Rows are points. Examples show where two turns around zero, p and q, send a point. Where does a point land after both, in the order given? Backwards means that the second turn is done in reverse. Each puzzle has new turns, and all numbers are rounded.
(in the rows, 128 means zero)

Turn p:
[130 103 174] => [168 141  96]
[137 149 125] => [116 108 126]
[122  92 116] => [146 154 150]
[ 98 158 139] => [ 95 134  99]
[148 159 102] => [105  94 146]
[133 107 112] => [139 137 151]
Turn q:
[150 123 115] => [107 131 112]
[120 156 104] => [127 164 138]
[117  63 134] => [103  70 148]
[121 123 128] => [128 124 135]
[135 156 167] => [170 130 104]
[126 148 120] => [133 149 129]
Where do these land?
p, then q: [153 174 153] => [ 82 105 155]
p, then q: [ 92 126 105] => [163 147 145]
p, then q: [152 128 108] => [136  99 120]
p, then q: [127  97 132] => [135 141 100]
q, then p: [124 127 104] => [115 135 109]
p, then q: [121 116 167] => [101 156 115]

Turn p:
[164 139 121] => [ 93 128 144]
[133 131 111] => [115 119 120]
[135  91 137] => [128 164 115]
[ 81 151 143] => [175 102 134]
Turn q:
[160 123 152] => [150 127  94]
[115 114  62] => [ 93  81 164]
[120 122 155] => [150 146 129]
[133 144 137] => [123 141 115]
[112 136 134] => [125 144 138]
Where do these land?
q, then p: [ 84 138 157] => [132 109 178]
q, then p backwards: [144 142 102] => [141 135  98]
p, then q backwards: [139 115 167] => [ 93 132 151]
p, then q: [151 112 108] => [109 137 155]
q, then p: [138 110  96] => [139 158 107]
q, then p backwards: [112 152 138] => [149 108 138]

Turn p:
[133 165 106 135] => [141 141  89 122]
[ 77 108 115 123] => [117 156 158  91]
[166  99  94 137] => [106  80 109 108]
[143 116 156  89] => [157 103 159 144]
[120 119 127 146] => [107 134 129 126]
[113 158 144 148] => [127 163 116 149]
[145 132 153 116] => [143 116 136 154]
Turn q:
[140 125 144 154] => [137 116 114 102]
[127 123 143  97] => [140 122 158 141]
[117  92  88 104] => [ 88 111 134 169]
[157 155 150 152] => [142 140 126  80]
[102 151 144 160] => [159 144  93 122]
[126 121  99 102] => [101 134 143 153]
Where do these land?
p, then q: [105 116 147 153] => [160 145 111 134]
q, then p: [116 148 128  60] => [115 152 119 194]
p, then q: [120 139 130 163] => [129 155 105 141]
p, then q: [109 124 106 108] => [131 133 163 131]
p, then q backwards: [148 121 121 154] => [127 107 105 142]
p, then q backwards: [169 118 135 130] => [115  87 129 130]

Turn p:
[ 90 137 100 167 130 138] => [124 123 133  97 180 114]
[105 121 134  92 143 117] => [144 129 124 155 120  94]
[130 116 131  95  95 147] => [154 148 143 116  94 121]
[130 162 149 109 136 119] => [132  96 146 153 116 128]
[ 97 163 121 129  92 105] => [174  93 138 113 146 128]
[167 105 107 165 152 108] => [ 88 133  79 121 137 155]
[168 106 167 139 149 135] => [ 95 153 128 160 112 163]
[128 122  98 143 161 142] => [ 90 131 115 114 143 107]
[137 119 143 114  95 139] => [150 145 142 122 104 142]
Turn q:
[ 89 117 130 114  87 100] => [116 130 105 119  94  79]
[134 103 104 105 102  94] => [ 98 123  96 145  91 124]
[155 142 118 155 163 143] => [136 110 156 137 155 163]
[136 151 105 142 155 157] => [126 120 150 144 172 141]
[106  90 140 123 109 125] => [116 130 102  93 111 115]
[141 148 160 141 114 158] => [139 160 165 111 132 132]
[149 152 125 152 174 122] => [157  99 152 147 147 156]
[114 119 142  92 120 124] => [136 151  96 126 120 115]
Where do these land?
q, then p backwards: [160  97 146 120 111 120] => [173 111 128 127 110 135]
q, then p backwards: [123 111 105 122 123 127] => [140 128 116 135 151 121]
q, then p: [120 151 108 148 175 131] => [ 87 159 110 152 134 135]
p, then q: [168 120 130 116  82 136] => [101 183 139 134 126 122]
q, then p: [ 96 156 147  98 143 114] => [110 100  90 122 118 156]
q, then p: [ 88 143 124 151 171 158] => [ 90 136  96 175 114 114]
p, then q backwards: [141 119 136 141  91 109] => [151 114 154 120 155 127]

Turn p:
[111 153 134 132 172 128] => [147 147  84 118 134 139]
[126 143 101 101 116  93] => [129 147 158 124 127 170]
[157  98 120 163 118 127] => [102 117 133 172 127 109]
[ 75 140 150  97 131 126] => [177 128 132  87 145 133]
[102 137 154 112 134  96] => [177 139 134 122 123 139]
[136 146 107 136  92 140] => [101  97 140 123 124 149]
[124 111  97 124 108 127] => [109 125 155 133 150 135]
[145 114 164 125 152 166] => [125 133 102 114 112  76]
[176 112 125 162 130 149] => [ 85 119 112 160 110 102]
Turn q:
[126  96 166 137 106 124] => [136 164 111 135 145  96]
[ 89 120 141 129 116 168] => [114 162 109 135 154 160]
[110 101 135 142 151 111] => [110 123 138 134 161 105]
[137 151  96 139 164 142] => [122  84 134 105 130 154]
[121 143 137 121 108  92] => [112 142 139 139  97 107]
[121 109 164 119 171 105] => [124 139 170 112 162  98]
[147 179  94 116 112 124] => [129 105 130 124  70 153]
[160 121  87 111 137 137] => [162  88 133 140 122 144]
[141 132 133 139  89 150] => [142 144  89 128 112 134]
Where do these land?
q, then p: [105 130 165  99 100 130] => [133 102 101 112 102 162]
p, then q: [128 130  89 141 123  96] => [115 132 106  97 154 149]
q, then p: [110 165 104 108 116 159] => [103  89 123  96 139 108]
p, then q backwards: [156 104 117 111 138 132] => [104 132 153 126 120 104]
p, then q backwards: [115 166 134 126 143 144] => [145 145 128 152 123 159]
q, then p: [146 107 151 148 154 110] => [151 171 137 140 118 135]
p, then q: [104  97 159 122 151 149] => [134  99 162 127 106  97]
q, then p backwards: [160 126 105 169  98 103] => [146 136 172 165 134 160]

Turn p:
[116 141 111 110 134 128 117 124] => [129 151 120 108 127 137 125 124]
[109 147 115 145 115 121 117 131] => [146 150 143 127 124 134 119 148]
[116 141 136 121  97 134 136 127] => [124 144 141 145 116 127 104 119]
[160 146 129 132 126 140 108 132] => [124 121 120 132  95 148 142 137]
[138 135 125 137 130 118 139 118] => [116 125 126 135 137 135 127 144]
[132 120 145 129 143 123 118 143] => [139 105 134 120 129 134 137 119]
[111 140 136 132 130 135 124 106] => [143 139 112 139 135 137 112 128]
[111 137 119 130 139 142 146 137] => [131 127 121 112 128 112 105 137]
[164  31 135 127 134 127 140 133] => [109  88 130 147 152  74 193  99]
[122 142 128 117 132 111 135 129] => [119 132 135 117 138 142 116 127]
Turn q:
[159 159 104 124 118 111 130 143] => [107 139 123  93 111 155 126 145]
[118 120 132 134 150 114 109 123] => [125 122 135 145 108 124 133 107]
[119 138 125 133 131 138 151 148] => [139 131  98 127 136 139 126 132]
[137 166 124 117 122 126 123 128] => [116 155 132 123 121 151 129 144]
[105 106 127 141 105 135 135 113] => [143 113 139 129 161 122 140 115]
[142 136 140 111 122 103 116 137] => [121 123 141 127 102 134 136 152]
[114  90 146 138 146 143 142  97] => [127 115 125 154 152  85 130 107]
[140 116 152 141 137 126  97 128] => [140 134 145 130 100 102 135 119]
[117 122 102 114 119 156 149 136] => [135 122 115 123 160 141  98 131]
Where do these land?
p, then q: [107 149  97 128 110  92 133 112] => [143 169 109 152 105 146 127 137]
p, then q: [130 126 128 110 104 169 113 157] => [119 123 165 109 149 137 157 149]
p, then q: [133 146 140 136 129 134 151 134] => [151 117 144 127 118 127 124 117]
q, then p: [119 117 130 137 118 115 145 120] => [120 118 122 122 149 112 129 128]
p, then q backwards: [116 135 157 110 156 140 142 121] => [119 106  94 132 141 140 144 143]
q, then p: [146 103 111 157 141 157 115 130] => [116 153 118 134 144 166 149 114]
q, then p: [128 122 125 123 127 112 118 150] => [122 130 134 142 115 113 138 116]
p, then q: [129 135 143 123 133 114  90 119] => [122 152 119 117 150 108 111 134]
q, then p backwards: [143 118 119 128 133 118 146 108] => [142 117 121 115 135 125 154 129]

Turn p:
[120 100 141 124 121 134  95 146] => [159 115 124 124 138  99 144 117]
[138 148 106  98 133 142 150 120] => [101 120 119 119 124 133 104 161]
[109 152 107 151 100 153 115 150] => [147  97 146 149 154 143  98 121]
[ 97  79 123  82 105  85 133 126] => [161 120 102 110 123 138 189 172]
[150 144 129 156 119 121  97 128] => [146 126 133 141 106 130 107  94]
[118 151 178 141 158  81  94 108] => [156 196 139 158  97 112 138 115]
[133  92 106 124 137 151 152 105] => [104 118 134  78 138 134 138 132]
[147 145 164 139 139 137 157 118] => [ 94 162 112 136 138 129 118 109]
[140 142  98 137 140 148 160 150] => [ 84  99 143 137 135 136 115 132]
Turn q:
[146 125 156 141 148 140 102  87] => [ 98 162 142  96 140 116 140 150]
[154  99 168  98 136 152 128 127] => [128 186 142 124 112 150 143 117]
[130 164 154 118 147 126  97  96] => [106 158 101 113 155 101 148 144]
[103 137 104 159 141 112 143 154] => [129  73 121 133 109 120 134 132]
[171 122 129 159 120 127 150 153] => [160 119 173 139 115 126 144 146]
[ 93 116 156 111 110 167  89 119] => [ 69 159 120 151 139 147 119 111]
[131 101 103 102 130 113 132 120] => [147 131 116 108 122 151  99 124]
[ 95 105  91 102 128 145 161 152] => [139  97 116 130 113 168 115  79]
[107 130 115 125 140 110 109 148] => [122 109  97 136 117 137 125 143]
[107 143 131 160 108  92 152 124] => [132  99 132 138 115  79 108 127]
[171 167 101 133  98 124 143 128] => [176 116 147 141 173 113 131 137]
Where do these land?
p, then q: [154 154 145 168 136 148 141 124] => [ 80 129 114 110 152 107 121 132]
q, then p: [ 86 135 114 118 137 103 138 155] => [144  94 137  94 119 154 138 120]
p, then q: [132  99 126  60 190 120 127 105] => [179 117  78 185 104 113 111 110]
p, then q: [103 149 134 138 112 176 111 127] => [115 148 111 103 124 138 154 171]
q, then p: [131 104 128 139 106  73 119 139] => [165  94 118 152 112 118 127  98]
p, then q backwards: [165 124 114 125 138 153 129 132] => [ 91 120 123 145 133 120 135 106]
q, then p backwards: [129 120 134 165 103 127 165 134] => [128 133 104 150 155 131  93 151]
q, then p: [165 140 149  86 135 155 118 114] => [ 85 148 135 147 123 129  86 147]
p, then q backwards: [125 109 132 152 111 114 106 138] => [134 139 120 117 130 138 164 146]
p, then q: [ 89 146 103 129 112 110 125 113] => [128 143 154 151 128 146 166 132]
